Rows are points. Any point is a mix of the corners, with weights that add up to 1. It lies inside the corners' shape when no weight is negative. Is each point inside? If not, which corners have a negative weight?

Corners:
(1): [-7.4 -9.1]
(2): [-16.3  -6.7]
(3): [28.5 26.9]
Points:
[18.6 15.9] -> outside (2)
[ 9.4 13.5] -> outside (1)
[5.9 6.2] -> inside
[15.7 18.1] -> outside (1)
[16.8 17.2] -> inside

Corners:
(1): [-12.8  11.4   5.3 -28.0]
(2): [ -9.2 -14.1  14.2  38.4]
(3): [ 8.0 35.1  3.7 -6.2]
(4): [ 25.0 -33.0   5.9  23.9]
(5): [ -1.3  25.9 -13.5 -16.5]
Points:
[ 2.6  9.1 -1.0 16.2] -> outside (1)
[ -4.7   8.3   3.8 -15.6] -> inside
[-3.0 15.2 -3.1 -6.7] -> inside
[-5.2 20.0  9.1 25.6] -> outside (1, 4)
[ 5.1  1.5  6.2 11.2] -> inside
[ 14.7 -18.6   6.1  19.7] -> inside

Corners:
(1): [  3.1 -18.9  -6.0 -10.8 -15.3   3.7  13.5   7.7 -23.4]
(2): [  8.7 -32.6  -0.5 -15.9 -16.0 -11.7  -9.3  17.8 -15.2]
(3): [-24.2 -22.4  11.1 -10.7  -5.2 -14.6  -3.6  18.3 -22.4]
(4): [ 12.1  57.1  -9.3  25.1 -17.6   8.1  16.3  -5.2  84.3]
(5): [ -1.9 -20.6 -14.4  29.1  39.0  11.0   0.4 -19.0  -7.6]
(6): [ -8.5 -14.6 -22.4   3.1  16.3 -15.2  13.7   4.5 -11.7]
(7): [  4.1 -15.0 -17.7  32.8 -11.6   7.8 -11.9  10.1  -7.5]
(8): [ 10.2 -12.6 -14.1  32.7  -2.3 -14.6  -0.3 -14.6 -11.0]
(9): [ -2.5 -10.4 -16.4 -12.1 -11.5  -1.9  -3.5 -17.4 -16.6]
(10): [ 17.4   9.3 -11.1  -9.7  -7.8  -7.6  -1.1  14.8 -16.6]
Points:
[ -2.3 -21.1 -13.5   2.1   2.2  -4.1  -0.6   0.4 -23.1] -> outside (4)
[ 3.4  6.4 -5.3  6.7 -6.2 -0.5  6.0 11.2 17.4] -> outside (8, 9)
[  1.4 -13.8 -10.6   9.6   5.7   1.8   3.8  -4.7 -10.3] -> inside
[-11.4 -34.5 -18.9   6.2  15.0  -7.2  -2.6 -12.1 -30.5] -> outside (1, 4, 10)
[ -6.4  -8.8  -6.2   4.9  -0.9  -2.2   1.8  17.3 -11.0] -> outside (2, 8, 9)
[  6.7  -5.5  -6.4   1.3 -11.7  -4.2   0.1   7.4   8.6] -> inside

Corners:
(1): [ -0.5 -33.0  -7.6  -5.2   1.1  26.0 -38.7   4.3 -19.8  -7.4   7.1   1.4
 -20.2  24.3]
(2): [ -0.5   6.6  -0.4 -47.8   9.9  -3.9  22.6   1.2   0.1  19.0   2.1  30.7
 -15.1  10.3]
(3): [  7.6  -2.3 -11.6  -1.4  18.4  10.6   1.2 -26.3 -32.3  23.4 -14.3  -3.6
   6.9 -27.4]
(4): [ -3.7  -7.9  -0.1  -6.2  23.2  14.2   2.8   1.7  21.4  22.9  -2.2  -0.6
 -12.4 -24.0]
(5): [-25.5 -32.0   4.3  -3.9  -5.4  18.3  -5.5  20.0  -9.3 -14.2 -11.6  33.6
 -13.3  20.9]
(6): [-14.1   2.8 -37.8  11.4 -18.9  15.2 -22.2  20.6   7.3 -33.4   1.1   3.4
 -20.4  12.8]
(7): [ 10.9 -23.2  -1.3  -4.6  -7.3  -2.9 -12.9 -45.1 -18.1  -7.2  -6.9  -2.0
  -0.7  -4.4]
(8): [  2.3   4.4  -0.8 -18.6   6.6 -25.2  -7.2 -22.7 -24.4   7.5   7.9 -21.4
  15.2 -19.2]
(9): [-22.7 -20.7  -7.7   1.0 -10.8  34.8 -27.7 -12.2  -3.3 -21.2  -7.9  16.7
   7.9  18.5]
(10): [ 17.4  14.2  -9.6 -37.8  -0.3  10.4  20.5  29.1  33.5   8.8 -21.6  32.6
 -16.6 -19.7]
(11): [ 30.5   6.5   4.8   6.3  11.6 -13.6   2.9 -22.9   5.6  21.1 -20.9 -35.1
   0.1  -9.3]
(12): [-32.4   0.4 -12.8   0.2 -10.6 -18.8 -15.3 -11.9 -13.6  21.7  -8.2  26.5
   4.1  -5.1]
(13): [ 35.0   5.0 -16.3 -17.6  49.0  -4.3 -10.7 -18.8 -13.1 -12.1 -16.3  -7.9
   5.9   1.4]
(14): [ 12.6  17.6  11.7  -8.3  10.1  -5.3 -16.7 -44.1 -15.7   5.0 -11.4 -13.3
  -4.0 -12.2]
(15): [  8.1  -3.9  11.3   5.5  -7.7  15.8   3.7   9.1  23.5  18.1  18.5  22.8
  -7.5 -18.0]
Points:
[ -5.1 -17.1  -5.2   2.8  -6.6  15.9 -18.3  -9.0   0.7  -9.9  -5.2   6.4
  -0.4   5.6] -> outside (2, 3, 14)
[  1.3  -9.0 -12.2 -22.5   4.2  14.5 -13.2  -3.6 -15.1 -18.9  -9.5  10.7
  -3.8   8.6] -> outside (4, 11, 12, 15)
[  4.0  -8.0  -2.5  -2.7   4.6  10.2 -12.7 -11.5  -5.9  -1.5  -1.6  -2.0
  -6.0   1.0] -> outside (10, 12)
[ 2.0 -3.5 -8.8 -3.7  8.1  7.0 -5.5 -7.0 -4.4  4.8 -7.4  0.4 -5.1 -7.9] -> inside

Corners:
(1): [ -1.7 -24.8 -22.5  25.0   1.6 -19.5  25.7 -17.8  15.4  17.0   2.5 -15.4
   3.6  22.2  16.6  10.2  13.3  14.7  16.9  24.2]
(2): [-25.1  10.2  33.7  29.4 -34.8  18.5  12.0 -18.3  -8.2  -3.2  37.3  10.0
 -16.4  21.6  15.4   9.3 -24.8  -3.2 -26.7  -5.0]
(3): [  6.2  15.8 -15.1  15.3   5.3  17.0  21.5  16.5 -10.8 -15.9 -18.7  -8.7
  20.7  -4.5  -2.9  22.4  16.0   1.1  -9.5   7.1]
(4): [ 11.7 -21.1 -21.1   4.4  -5.2  13.8 -25.6  -0.8   6.0   3.3  17.1   4.0
 -16.1  -2.6  -8.9  22.9 -20.0 -17.8  27.1  10.1]
(5): [-13.9   2.5   4.7  15.8  21.2 -17.8 -26.9  24.8  13.8   9.3   8.5  -8.0
  28.1  -6.0 -17.3 -25.9 -29.6   6.7  -8.3  28.0]
(6): [  3.6 -30.8 -35.1 -34.5 -11.2   6.6  35.9  -3.2  -8.7  19.0  12.4   5.3
  15.6   0.2   0.7  42.5  38.9  12.9  22.5  -0.9]
(7): [ 14.1 -16.3  13.3  17.6  28.0   1.9  -8.0  11.1  -3.1 -38.1 -36.2   1.1
   7.3 -26.9 -39.7 -13.8  30.6 -10.3 -13.4 -19.3]
(8): [  3.5 -11.3  11.8  30.9  -3.7  -8.9  25.9  -2.5  10.8  -8.6  33.2 -11.0
 -10.2   9.1  29.0  -0.3 -35.3  25.5  18.1  -0.7]
(9): [  0.6  11.0   9.1  -3.9  11.7   5.6 -28.8 -12.8  -6.9 -13.7 -22.7   1.8
  11.5  -2.2 -32.9   9.6 -20.2  12.7 -18.8   2.0]
(10): [ -5.4   2.1  -4.9 -31.3  -0.7   8.5  -1.0  -5.2 -36.1  10.3   8.9   7.0
   7.2  -7.3   1.9   4.1  37.5  -6.7  -9.0 -21.5]
(11): [ 21.4 -13.1   2.2   3.2   3.9  -6.0  23.5   2.6 -12.0   8.4 -15.5   5.2
  10.9   1.1 -16.5  -4.7  24.6  11.6   4.7   8.4]
(12): [ 25.7   9.3   1.9  27.8 -15.9  -7.7  21.3 -14.4   7.7 -10.0   4.1 -23.6
  12.1  16.7 -11.8   5.8  27.9   2.8 -15.6  14.8]
(13): [-22.4  -9.3  15.4  16.1 -17.0  -1.5   9.6   9.5 -24.6  -6.5   8.5   2.7
  -9.0 -13.0  24.1  29.1  26.5 -24.7  26.7 -25.3]
(14): [ -7.8   7.4 -10.6   8.0   8.9  -4.6  33.1  27.1 -12.2   7.0   8.1 -37.2
  24.9 -15.1 -14.1  -2.9  -7.4  14.9 -24.3  24.3]
(15): [  6.4  13.2  -5.4   6.8  -5.0  -1.4  19.4  18.9 -25.7 -30.5  -2.9   1.0
  -4.0 -23.3   2.5  -2.8 -11.7  24.1 -28.5 -12.6]
(16): [-16.7   8.0 -13.3  -0.7   4.4  10.8 -26.6  14.8  10.7  -3.9  -9.3 -12.7
  -7.5  16.5   4.3   0.7 -10.5 -24.5  -3.9  20.0]
(17): [  6.9   2.7 -13.2  -3.0 -18.8  23.8  18.9 -24.9  21.8  14.6  25.6   2.2
 -28.3  18.4 -12.8  15.4   2.2  13.5  14.8  -1.5]
(18): [-15.4   1.8  -9.1  -4.4   0.9   9.9   9.2  -7.9 -17.2 -11.0  17.4  12.7
 -29.8   7.8 -17.1  29.8 -14.9  -6.5   7.8 -30.5]
(19): [ -4.9 -21.8  16.1 -15.3  39.4  -1.3 -24.5  36.4  -5.6 -22.7  -4.6  17.2
  -1.5 -41.6   9.8 -18.5  -1.2 -19.3  46.4  16.8]
(20): [ 24.8  10.0  10.9 -35.5  34.6  24.3 -13.1   2.7  10.5   6.7 -19.4  20.0
 -21.8 -30.7  -5.4  16.7   9.7 -20.7  -0.1  -3.9]
(21): [ 20.1  11.8   1.2 -12.0  19.0   2.9 -10.3 -14.8  -3.8 -27.4 -20.0  11.0
   2.0 -21.2 -31.3  -1.6 -11.4 -19.8  25.7  -6.8]
Points:
[  0.4  -2.9  -7.2  -0.7   9.6   1.9  -0.8   8.6  -2.9  -1.7  -6.0  -2.9
   3.8  -6.6 -10.1   5.2   9.2  -1.7  -2.1   4.2] -> outside (2, 8, 21)
[ 11.1  -4.7  -2.0  -4.8  23.7   7.3 -21.4   1.6   8.8  -5.0 -24.7   7.8
   4.8  -3.5 -24.0   5.0   6.9 -18.1   3.2  13.8] -> outside (8, 10, 13, 14, 15, 17)
[  2.8  -2.0  -1.2  -1.4   5.1   3.3   1.0   1.6  -8.4  -9.5  -4.5   2.3
  -1.1  -8.4 -12.8   4.4   7.6  -2.8  -2.3  -5.0] -> outside (3, 8)
[ 1.6 -0.3 -2.3  1.2 -2.4  9.5  2.3 -6.7  1.1 -1.8  6.2  1.8 -6.7  1.9
 -9.8 10.6 -3.2  3.0  3.1  0.1] -> inside
[ 3.1 -2.5 -8.9  0.8  2.2  0.6  8.1  0.3 -1.5  0.6  3.3 -5.6  2.1 -0.2
 -2.2 10.1  1.6  3.6  5.5  7.2] -> outside (2, 7)

Corners:
(1): [ -3.1  -3.6  -1.4  18.5  -1.9 -32.9  14.4  19.7 -32.7  -0.8 -32.8 -10.6
 -20.2 -10.5 -24.9  -7.1  25.3 -18.3   9.0 -36.6]
(2): [ -0.1  -8.9  25.5   2.9 -16.4  19.2  -3.0  24.0  14.3   4.7  27.9   7.9
  16.2  16.3  34.1 -17.9  -4.4  -7.5  38.7  15.5]
(3): [  5.7  -6.0  -6.9  24.7  -6.5 -14.6  11.6 -12.6 -36.6  -6.7 -35.1 -48.9
  -7.2 -25.6 -16.5  -2.7  19.8  -8.9 -21.0 -22.3]
(4): [  0.0  11.5  34.8  -0.3  -0.5   2.5  -8.0  12.7  -8.6 -13.3  39.1  16.8
  19.0   6.6   7.8  15.2  -3.5  -9.6   8.1  26.4]
(5): [ -3.9 -17.3   0.2  10.0  -0.9  -8.9  -5.2   3.1   6.1 -32.2  28.5  35.1
  15.5  -7.9  24.6 -12.5   7.2 -12.2  17.3  24.0]
(6): [-23.5   9.4  12.9  10.6  -7.0 -14.8 -16.3  13.7   3.0 -14.6  29.1   9.1
   2.9  15.9  13.0  15.1  -7.3 -26.5  16.9  32.0]
(7): [-18.9  13.5  -9.0  24.0  -1.4  -9.2  28.6  -9.2  -6.9  24.9 -26.5 -26.9
  -3.7 -15.6 -33.9   6.7  22.7 -15.1   9.6 -10.0]
(8): [  0.8 -16.5 -31.7  -9.9  -0.5 -27.5  24.2 -13.3 -16.6  20.7 -27.8 -15.5
  -2.8   1.7  10.4   1.9  16.0 -22.8  -2.7 -20.3]
(9): [  2.0  13.9  -2.6  -1.9 -10.3 -23.4   0.6  -0.3 -16.8  27.8 -38.0 -22.2
  10.1 -11.3  16.8 -18.4   2.0  17.1  13.2  -4.6]
(10): [-10.5  14.4   0.8  -7.5  -5.6 -11.3  22.9  -7.3  -0.8  22.7 -31.2 -29.0
 -26.1 -18.6 -11.7  -5.9  -3.6 -16.7 -15.7 -21.3]
(11): [-12.9 -13.5  -2.7 -12.4 -29.6  21.7 -10.1   7.7  15.6  -1.2   0.6   7.2
   4.0   3.0  26.0  11.3  15.1  -6.6  14.7  16.9]
(12): [  2.3   4.4  32.5  -5.2 -14.9   8.0   3.1  12.5  11.5 -10.1   3.2  -9.9
  36.7  -3.2  35.0  -4.2   5.1 -21.4  14.8  27.3]
(13): [ -4.6 -16.3  16.2   2.2   8.1 -14.1 -36.6   1.5  11.0  13.2  16.9   8.8
  -3.9  19.7   7.1  -2.4  24.3   9.1   6.3  12.6]
(14): [-39.4 -19.2   6.0   3.6  18.2  -4.5 -13.5  13.8 -12.6  -3.0  15.4  -1.3
  26.7   1.0  43.3  13.5   5.6  -3.6  -2.3  -7.0]
(15): [ -4.5  -8.0 -17.3   1.1  -4.4 -28.5  26.3  -2.5  -6.4 -18.4 -30.5  -8.9
 -12.1  10.0 -28.7  -0.6  -5.4  -0.3   4.6 -19.5]
(16): [-11.1  -0.7  30.2  -6.0  -5.9  12.6 -17.3  -8.2 -11.5 -19.7  17.6  20.5
  10.6  24.4   8.4 -25.0   5.9  -9.4  20.8  26.7]
(17): [ -1.6  11.0 -28.7 -17.6  18.8  -5.2   5.0  -7.2  -9.7   6.5 -53.3 -33.8
 -15.5  -8.5 -24.7   7.9 -16.9 -17.4   2.7 -10.6]
(18): [-18.7 -15.2  23.8  25.4  11.8  -8.7  -3.8   4.4 -15.6  -0.7   0.9   2.2
   5.1  -2.4  28.3  25.2   0.1 -13.4   4.7  14.3]
(19): [-16.9  11.3   8.6  22.2  13.2 -11.9  16.3  -4.3  -4.7 -16.4  17.2   3.3
  -6.1   7.1  32.7  28.2  22.2 -15.7   6.1  -7.9]
(20): [ -2.1   9.9  18.1 -12.1 -14.6   5.3 -27.3   1.5  24.7   3.9   4.7  21.8
  18.6  14.4  10.3 -12.7 -19.0 -13.6  22.6  -6.7]
(21): [ -7.6 -24.2  14.8 -33.4 -10.1  -3.3 -21.6 -11.4  -4.8 -13.4   9.7  -6.7
  27.9  -9.1  35.9 -14.8 -23.3  -1.0  36.2   5.3]
Points:
[-6.2 -2.4  8.4  1.5 -5.0 -4.6 -2.3  3.4 -3.2 -2.1 -4.2 -8.4  6.8 -4.7
 11.2  0.0  0.4 -8.8 11.3  1.1] -> outside (8, 16)
[ -6.3   1.7  14.0   1.8  -3.9  -2.7  -1.1   4.8  -4.2  -1.7   5.9  -0.5
  10.3   2.0  10.1   1.0   3.3 -10.0  11.9   9.3] -> inside
[ -5.4   2.8  -3.1   0.3 -13.3  -7.7   7.1   2.9  -5.2   2.8 -19.6 -14.0
  -1.5 -17.3  -7.3  -0.9 -12.1 -11.1  13.9  -1.9] -> outside (8, 12, 13, 14, 16, 19)
[ -8.8  -1.6 -10.6  -1.1  -3.5 -11.6   9.3  -3.0 -10.7   1.4 -20.2 -13.6
  -3.1  -6.0   1.8  -4.1   2.6 -12.1   6.8 -13.5] -> outside (4, 12, 13, 18)
